Rows are points. To make a cloud, some directions were put in groups of two or more. Within a group, all points are equally far from the middle, so they leave a hole (a ring in 2 directions, a hollow ball in 3). The other directions are filled evenly. Then the cloud was stretched, turned, moved and blurred a little. Count the holes, and give their numbers of directions, smallest first.

Cloud (21 x 3):
[[-13.9  29.7   4.5]
 [ -4.4  21.7  31.9]
 [ -8.6 -20.2  11.7]
 [  5.6  11.6   0.7]
 [-26.2  -1.7  22.4]
 [-17.4 -12.8  26.8]
 [ 20.4  -5.8 -21.1]
 [ 20.5  17.7 -34.2]
 [ 10.4  -6.6 -23.1]
 [ 12.1  38.7  -8.6]
 [ -7.2 -38.3  23.6]
 [-15.5  22.8  10.1]
 [  6.2  19.1  -4.1]
 [ 14.7  -8.6  12.3]
 [-28.0  12.1  40.4]
 [ -1.5  22.6 -18.4]
 [-15.9  21.8  23.0]
 [ 11.9 -20.3 -15.9]
 [  3.9  -2.7  26.6]
 [ 14.8   0.2 -42.9]
 [ 31.2 -14.9  -1.0]]
Holes: 0

Cloud (28 x 4):
[[  2.4  -2.7 -34.5  -9.9]
 [ 15.8 -32.5  14.0 -14.2]
 [  7.0   2.1  25.2  28.7]
 [-26.1  -4.6   0.0 -15.8]
 [ 13.1 -21.4  27.3 -27.5]
 [-24.6   1.0  -9.8 -15.5]
 [ 29.8 -23.5  13.2 -17.5]
 [ -7.3 -27.9  20.2 -18.0]
 [-28.5  13.3  -2.1   3.5]
 [-22.4   0.2 -11.0 -19.4]
 [ -2.0 -16.1  12.6  29.8]
 [ 13.0 -25.6 -14.7   7.0]
 [  4.9 -34.4   8.9   1.3]
 [ -6.3   2.6 -11.3 -38.5]
 [-10.0 -18.4  18.2  22.7]
 [ 37.2  23.0  -8.2   7.5]
 [ -4.0   0.9 -33.6  -9.7]
 [ 34.7  -7.8  23.7 -12.2]
 [  1.4 -34.3  13.7  -2.3]
 [-14.5  -2.4  -5.4 -33.5]
 [-22.9  -8.2  20.5  13.0]
 [ 18.5  31.7  -9.7 -31.6]
 [  7.1  28.5  13.0 -32.1]
 [ -1.6   1.8 -28.4 -26.0]
 [ 24.6   7.8 -24.9 -31.2]
 [ 30.1  29.6 -13.7  11.9]
 [-25.0  21.8   3.1   7.8]
 [ -1.7  40.2   6.9  -7.9]]
Holes: 2 (2, 2)

Cloud (26 x 4):
[[  2.0 -19.8  22.5   5.7]
 [-18.2  22.1 -50.4  -7.2]
 [ 17.8  -9.2 -16.1  24.8]
 [ 18.5 -12.2  11.2  -0.3]
 [ 10.4  15.5  12.2 -20.0]
 [ 20.8  10.2  15.7 -21.7]
 [-18.0  -8.2  12.0  13.8]
 [ 16.9 -32.4  -4.3 -30.5]
 [ -1.2 -21.2 -19.3  21.9]
 [ -1.8   0.2  11.7 -21.0]
 [ 13.1  -0.9  31.2  -0.6]
 [-23.9 -14.1  -5.7  -6.0]
 [  1.7   3.2 -16.9 -34.5]
 [-10.9 -45.1   6.1  -7.0]
 [-34.8  14.8 -45.9   2.5]
 [ -5.2 -10.9 -12.8  29.6]
 [ -4.0  -6.6 -30.7   6.9]
 [ 23.1 -31.5  28.5 -10.2]
 [ 29.2   4.4  25.1 -11.4]
 [ 21.6  -6.0  27.2  -8.8]
 [ -8.8  19.9  21.8  -9.7]
 [-38.2  -2.1 -26.1   7.7]
 [ 28.7  15.2 -16.3   0.9]
 [-10.5  17.2 -14.2 -31.4]
 [  5.6 -18.1 -31.0 -18.1]
 [ -4.3 -13.8 -21.8  36.9]]
Holes: 0

Cloud, 27 rows:
[[ 17.0 -12.5  24.2  17.4]
 [ 33.0  -0.7   7.2 -19.0]
 [ 10.4   5.3 -11.6 -37.2]
 [-11.7  26.3  19.1  -1.8]
 [  6.4  -9.9  -5.7 -36.6]
 [ 30.0 -24.0 -18.0   9.4]
 [ 36.2 -16.8 -18.5   1.6]
 [ 32.4 -15.9 -17.6 -17.0]
 [ 20.9  -1.9   5.0  36.0]
 [ 18.0 -14.8 -30.7 -14.7]
 [-17.9  21.1   0.4 -10.2]
 [  6.0 -10.7  17.1  32.9]
 [ 38.8   9.8  -1.2  10.3]
 [ 13.8  -1.7 -34.0 -16.5]
 [ -6.1  37.1  -0.4  -0.4]
 [ 35.2  -0.1 -26.7 -10.1]
 [ 12.1   6.8 -35.3 -11.5]
 [ 22.5  15.2 -18.8 -29.2]
 [ -9.8  20.3  25.5  -2.0]
 [ 10.5 -13.7  15.6  31.8]
 [ 13.1 -25.1  13.9  22.8]
 [ 10.5  -5.3  11.9  37.0]
 [ 21.4 -18.9   8.3  27.4]
 [ -2.8  23.7 -21.0 -16.0]
 [-14.9 -15.8 -13.8   3.0]
 [ 15.2  18.7  24.7  -9.3]
 [  7.4  40.8   3.7  -1.9]]
Holes: 1 (4)

Cloud:
[[-21.7 -22.4  17.4 -29.8  -1.8  17.4]
 [-19.8  20.1 -12.0 -11.5 -26.7  17.0]
 [-25.9 -12.4  11.9   7.1 -31.8  -5.1]
 [ 34.5 -20.2  29.8  -3.7 -24.7  -4.3]
 [ -2.2  -8.3  -9.5 -15.8  20.8 -19.4]
 [ 44.9 -12.6 -10.6  10.9 -15.3  -7.8]
 [ 15.0 -14.9 -40.7   5.9   6.5  19.1]
 [  6.3 -20.9 -37.7  -8.5  -2.4  -9.9]
 [ 17.5  22.0  18.2  -2.6  30.0   6.2]
 [  1.6  21.1 -32.5 -14.0  -5.6  -4.7]
 [ 26.3 -35.6 -16.2   9.2   1.5  -4.8]
 [  2.3   6.4  -4.3  11.0 -33.1 -24.4]
 [ 24.7   6.7   4.0  27.7  30.0  14.2]
 [ -9.5 -25.3  17.4  -8.5  -9.2  38.3]
 [ 30.4   7.4  11.3   0.1 -28.3 -28.0]
 [ 15.3  16.8 -13.1   9.5 -23.3 -23.7]
 [ 28.6  -5.0  -4.3  -7.9 -38.3  22.7]
 [ 37.7  10.5   8.9  -5.2 -29.3 -20.2]
 [ 19.4   8.1  28.7   5.5 -35.9  15.7]
 [  5.4  25.0  22.5 -10.8 -36.3   4.4]
 [ 15.3  -2.6  26.1   3.4   3.7 -31.6]
 [-11.3 -12.2  28.6 -15.8 -19.1 -21.1]
 [-27.5 -14.0  16.5 -25.3 -20.8  18.4]
 [-31.5 -14.4  13.3   3.1 -27.2   6.4]
 [-11.3  25.0   6.2 -27.5   0.5  13.8]
 [ 45.0  15.2 -17.6   8.5  -5.7  -1.8]
 [-18.3  19.7  25.9 -14.4 -11.5  14.1]
 [ -3.8   7.5  17.0  34.5 -13.9  -9.9]
 [-11.7  25.3   1.8  26.8  -4.6  11.0]
 [-14.7 -38.0  -2.4   9.8  -9.4  -8.5]
 [ -8.0  16.7  10.5 -15.5 -42.1  -2.3]
 [-11.5 -34.5   4.2 -10.9 -38.5   1.9]
 [ 33.2 -17.5  19.3 -20.3  16.1  11.9]
 [ -5.6   2.9   9.1 -17.7 -43.3 -15.9]
 [ -2.3   0.4 -31.3 -31.1  12.2   9.2]
 [-24.3   5.6   5.6 -15.8 -37.7  11.8]
 [ 27.6  -7.9  28.9 -17.8  12.5  20.3]
 [  7.4  15.0  21.0  32.7 -11.8  20.2]
 [-23.5 -17.7 -15.8  13.4   9.7  26.7]
 [-11.3  -7.4  27.3 -26.2 -20.5 -15.2]
 [-13.0  23.6   3.2 -18.5 -31.6  10.3]
 [ 16.7  -8.5 -40.2 -11.0 -16.1  22.8]
 [ 15.5  -6.9 -22.0   4.6 -26.7  33.1]
 [-31.4   4.8  17.9 -13.8  -4.1  19.4]
 [-16.2   7.6 -15.9  11.2 -31.5  -2.4]
 [ -8.9 -22.2   8.4   4.6   9.3  42.0]]
Holes: 2 (2, 4)
